Every row gives one point. Each copy is the shape, with its points in the same order, stretched, turned, moved and blurred by noise. Some copies are also mirrored. Which?

Shape:
[[-35  18]
 [ 29  10]
 [ 38 -29]
 [-29  24]
 [ 45   2]
 [-15  45]]
Copy 1, 6 rows:
[[-24  26]
 [ 37  18]
 [ 26 -22]
 [-15  37]
 [ 49   9]
 [  7  57]]
Copy 1 is: only turned
Copy 2:
[[-23  29]
 [  0 -30]
 [ 35 -30]
 [-31  21]
 [ 11 -50]
 [-50   2]]
Copy 2 is: mirrored

Shape, 9 rows:
[[  0 -42 -68]
 [ 14  15  14]
 [ 18 -26  -6]
 [-18  17 -45]
 [ 11  23  12]
 [-40  -7 -23]
 [  3  35 -14]
 [-50  31  34]
 [ 19 -57  24]]
Copy 1:
[[-41  23 -34]
 [  7 -19  -8]
 [-25 -24 -12]
 [ 10  45 -25]
 [ 22 -10  -7]
 [  2  36  15]
 [ 29  16 -22]
 [ 36  21  47]
 [-46 -57  19]]
Copy 1 is: only turned
Copy 2, 9 rows:
[[-23 -80  -9]
 [ 42  21   4]
 [ 14 -20  17]
 [ 14 -33 -46]
 [ 36  18  -2]
 [-26  -5 -40]
 [ 40  -1 -20]
 [ -1  76 -49]
 [-10   0  35]]
Copy 2 is: only turned

Shape, 9 rows:
[[ 14  17 -38  -1]
 [-36 -24 -11   7]
 [-44  -3 -21  40]
 [ 48 -24   5 -39]
 [ 21 -38 -29 -11]
 [ 47 -44  -9  31]
 [-44 -11 -27  -4]
 [-35  37 -35 -33]
 [ 48 -13  43  13]]
Copy 1, 9 rows:
[[ 13  31 -38  31]
 [ 29 -17 -23 -14]
 [ 43 -41 -22  22]
 [-23  54   7 -19]
 [ 21  34  -1 -11]
 [ 18 -14  53  20]
 [ 36   3 -49 -13]
 [  8  51 -95   2]
 [-43 -19  47  21]]
Copy 1 is: only turned
Copy 2:
[[-28  -7 -18 -12]
 [-27  -5  44  14]
 [-58  15  49  -3]
 [ 47 -17 -18  11]
 [ -4 -11 -10  24]
 [  2  39   3  22]
 [-39 -22  32   9]
 [-31 -48   0 -26]
 [ 51  32  23  -7]]
Copy 2 is: only turned
Copy 3, 9 rows:
[[ 15  28   4 -17]
 [ 36  21   2  25]
 [ 34  40  15  34]
 [ 14 -32  -3 -26]
 [ 46  -9  -8 -18]
 [ 46 -14  33 -26]
 [ 27  27  -4  30]
 [ -5  49 -26  18]
 [ 10 -38  35 -16]]
Copy 3 is: only turned

Shape:
[[ 52  -4 -12  19  14 -11]
 [-33 -65 -21 -34  -7  -7]
 [ 43  -6 -21   9   0 -16]
 [ 33  16 -22  24 -12  22]
 [ 36   0 -20  14 -17 -28]
 [-35 -11  -8  26 -20 -10]
 [-68  14   6 -36 -13 -27]
 [  9 -36  55 -12   1   7]
 [ 40  -1 -31  -5 -20 -25]
 [ 23  20 -30 -15 -17 -28]
 [ 24 -11  22  17  31   6]]
Copy 1:
[[ 19 -38 -50   7  16  10]
 [-53   1  38  29  50  20]
 [ 15 -47 -27   9  26  13]
 [ 22  -9 -27  26 -14 -34]
 [ 20 -48 -14   0  23  -5]
 [-28  -3  17 -39   8 -27]
 [ -4  26  70 -35 -10  21]
 [ 23  48 -11  -3  59  10]
 [ 26 -49  -7  25  22   5]
 [ 25 -40  16  20   4   7]
 [  6  14 -57 -15  21  17]]
Copy 1 is: only turned
Copy 2, 11 rows:
[[  1 -55  50  71  -2 -24]
 [-25 -67  52 -25  28 -26]
 [  2 -66  51  58  -5 -16]
 [ 45 -27  28  53  11 -22]
 [ 15 -64  61  52 -14   0]
 [  5 -13  50  -4  12  22]
 [-32 -20 -14 -57   0  52]
 [-21  13  23  -8 -19 -35]
 [ 16 -81  51  46 -10  -8]
 [  8 -76  27  29  -9  11]
 [-23  -7  28  44   5 -21]]
Copy 2 is: only turned

Shape:
[[-66  44  46 -40 -20 -32]
 [ 24  42 -30 -11  39   4]
 [ 21   9 -20  36  34  54]
 [-26   2  55  -1 -29  11]
 [-72  34   9 -22  -5 -22]
 [ -8 -10 -53  -9  60 -17]
 [ 33 -41  24  35 -25  12]
 [-26   9  42  25  14 -20]
 [ 10  -2 -57  14  35  24]
 [ 16 -30  49   4  10  44]]
Copy 1:
[[  2  40 -47 -60  35 -48]
 [-32 -16  41 -31   5  12]
 [  7  -1  18  -6 -25  56]
 [ 32  49 -30 -25   7 -28]
 [-15  11 -40 -42  38 -20]
 [-22 -70  35 -21  23   2]
 [ 45   9  27  15 -11 -18]
 [ 45  30 -11 -43  37  -8]
 [-23 -41  37  10  -4  32]
 [ 65  13  -6 -38 -43   4]]
Copy 1 is: mirrored
Copy 2:
[[ 83  -3  32  -8   0  -3]
 [  4  -4  10 -52 -46  -1]
 [-39  29 -11 -20   3 -14]
 [ 13  15  32  28  23 -18]
 [ 61  -3  11  -5  14  10]
 [ -3   7  -6 -23 -12  49]
 [-55  10  27  59  10  -2]
 [ 11   6  36   2  24   7]
 [-34   8 -22 -12  -6  18]
 [-28  45  29  24  13 -16]]
Copy 2 is: mirrored

Shape, 11 rows:
[[-38 -18  10   2 -27  16   2   9]
 [  4  17 -18  -7   5 -14 -22  18]
 [ 19  -4  -3  21 -24   2  19  30]
 [-51 -40  17  -3 -25 -16  17 -22]
 [ 54 -42  38  -8   7   4  21  21]
 [ 79 -26 -34  10  -2  24  18  -6]
 [  0  -3  15  18  41  16  30 -15]
 [-56   5  35  39 -42 -76 -10  30]
 [ 14  16  25 -15 -14  12  10 -21]
 [ 10   8   9 -18  20 -13  52  13]
 [ -2  27 -13 -29 -32   8 -25  19]]
Copy 1:
[[ 21  -6 -15  -6 -34  -7  -5  33]
 [ 15  20 -39  36  -3   6   1   7]
 [ 36 -25 -17   8  25 -12 -17  -1]
 [ -9  30  -8 -58 -21  -5   7  43]
 [-15 -30 -49   0  16 -16 -20 -54]
 [ 26 -29  -2  26   2 -61  -8 -47]
 [-30 -28  29   0   8 -26  -9  33]
 [ 14  60 -17 -45  64  78 -26  30]
 [ -5 -30  14   6 -17   0  17 -10]
 [-27 -19 -31 -13  31 -45  24  30]
 [ 39  -9 -43  42 -34   3  22  -5]]
Copy 1 is: only turned
Copy 2 (11 x 8):
[[-32 -20  10   3   3  17 -40 -35]
 [ 22  19   3 -14  16  12  30  -2]
 [ -8 -12  -7  31  11  36  26   5]
 [-59 -57  12  -3 -23 -15 -49 -34]
 [-42  44  -5  42  -9  26  38  32]
 [ 36  28   4  56 -41  45  64  38]
 [ -3  -2  13  39  -1 -27 -16  24]
 [-73 -77   1 -21  53 -24  -8 -66]
 [ -4  20 -33  23 -13 -12  -2   2]
 [ -9  -7 -27  21   2  -4  15  62]
 [ 21  29 -24 -19   8  33  13 -18]]
Copy 2 is: mirrored
Copy 3:
[[ -4   4  38 -13 -25 -18  41  -4]
 [-12  -2 -11  45   1  16 -20 -27]
 [  5  13 -26 -12   5 -23 -13 -19]
 [ -9  -9  35 -39 -45   7  56  41]
 [ 76  11 -49  -8 -16 -51 -26  24]
 [ 68  51 -95   7  20 -13   3 -23]
 [ 47  15   3 -17  44  13   2  21]
 [-95 -23  44 -22 -59  10 -41  31]
 [ -2  11 -17  16  23 -16  27  15]
 [ 27 -32 -21 -19  45   5 -13  11]
 [-34  -7  -2  56  -3 -13  18 -41]]
Copy 3 is: only turned
Copy 4:
[[  9 -30 -17  17 -40  29 -20  24]
 [  7 -14  25 -35  -1 -24  -5  22]
 [  0  15  33  22 -39 -23  -3  12]
 [-27 -37 -55  19 -41  17 -53  26]
 [-35  67   8  13 -35 -36  72   0]
 [ 29  84   7  -6 -22 -58  46  22]
 [ -7 -18 -10  20  46  -9  20   8]
 [-57 -85  14  20 -56 -27 -93 -25]
 [ -3  35  11  -6  17  25 -25   2]
 [-47  13  32   6  28  -6   3  34]
 [ 27  14  36 -40 -23  24 -23  30]]
Copy 4 is: only turned

Shape (15 x 9):
[[ 14  -7  -6  -5  22 -15  -9 -13 -22]
 [  6  -8   0  -9  -9  -9   1 -12 -11]
 [ -2  -9 -13 -15  -9  24  -2 -11 -31]
 [-29  12  -8 -10  -2 -11  43   0 -31]
 [ 12 -10  -1  -5   0  13  -1  -5 -17]
 [ 12   2  49  67   4   0   3   5 -31]
 [ 12  -8  20 -15 -10  15  -2  -9 -19]
 [-13 -13  -1  12   6   8  -2   4 -12]
 [ -4 -10   7 -15  -9  -3  -8   4 -28]
 [  2 -11 -12  -8  -7 -11   1  -2  10]
 [-38  -5  20   6  -1  -8   6 -10   4]
 [  7  26  -2 -13   4   6 -16  -7  48]
 [ -5  19  30 -15  12   5  -8   5  -8]
 [  3   3  17  -4  21  13 -10 -24 -28]
 [-24  11 -12  -4 -12 -13 -11 -12   7]]
Copy 1:
[[ 25  -2  18 -15 -10   4  21   7   4]
 [ 25   8   4   8   2  11   6  -1  23]
 [ 15  25   0  22  -1   8   9  40  20]
 [ 46   4 -23  12  13 -34   6  24  46]
 [  0   9  12   3  -1  10   1  23  16]
 [-23  23  64 -26 -25 -44 -23   2  28]
 [ -7  11  23  12  -1  17   8  16  34]
 [  4   3   7  17   1 -20 -15  26   6]
 [ 19   9  19  12  13   0  21   4  18]
 [ 21  -4 -16   9  10  16  -2   1   6]
 [ 18 -11  -3  39   2 -37 -16  -1  35]
 [-37 -19 -21   6   3  16   2  -4 -10]
 [-27 -16  30   7   2 -14  23   4  21]
 [ -9   6  34  10 -22  -8  12  27  25]
 [ 30   9 -22  24   6 -14  10  -9   8]]
Copy 1 is: mirrored
Copy 2, 15 rows:
[[ 20 -23  -2  14  27   3  27  -6   7]
 [-10 -19 -10   6  22  10   8 -12   2]
 [-28 -17   0 -11  25 -16   0 -34   4]
 [-24 -47 -13 -22 -16 -18  18  16  57]
 [ -4  -2  -8   3  17  -7   7 -16  -3]
 [  6  10 -27  25 -48   8  55  17 -50]
 [-11   7 -10  11  11   0   7 -39   0]
 [ -8 -19  -7  -1  -3 -11  -5   1  -8]
 [-10 -24  -5  -6  15  11   4 -32   5]
 [ -5 -14  -5   5  23  12 -11   7  -2]
 [-23 -29  -9  18 -24  -7 -16  -2   7]
 [ -3  42  27  52   0  10 -22   7 -11]
 [  4  16  10  32 -24   2   9 -27  13]
 [  3  -3   1  30   0 -19  24 -32   4]
 [-32 -29  15  15   6  14 -11  -2  -7]]
Copy 2 is: mirrored
Copy 3, 15 rows:
[[  3  -4  10  20  51 -11  30  25   5]
 [ 18  -9  12   5  15 -26  13  17  11]
 [  0 -30   1 -25  34 -51   3  13  21]
 [ 49 -12  20 -53  30   5 -18  15  45]
 [ -7 -18  11  -2  27 -31   1  10   2]
 [ -1   6   4  22  46   3 -18 -95 -31]
 [ -6  -8   7   6  25 -43 -14   7  14]
 [ -1 -26 -11 -10  13  -9   3  -6   5]
 [ 10 -19   6   5  20 -36   4   4  39]
 [ 11 -14  13   2 -14  -9  20  28   1]
 [ 25 -10 -37  -8 -10  11  -4   3  22]
 [-35  40  -3   3 -47  27  20  38 -11]
 [-22  27  -7   8  14   5 -14   6  35]
 [-13   5 -20   8  62 -19   2   7   9]
 [ 22   4 -16 -14 -21   1  33  11  26]]
Copy 3 is: only turned
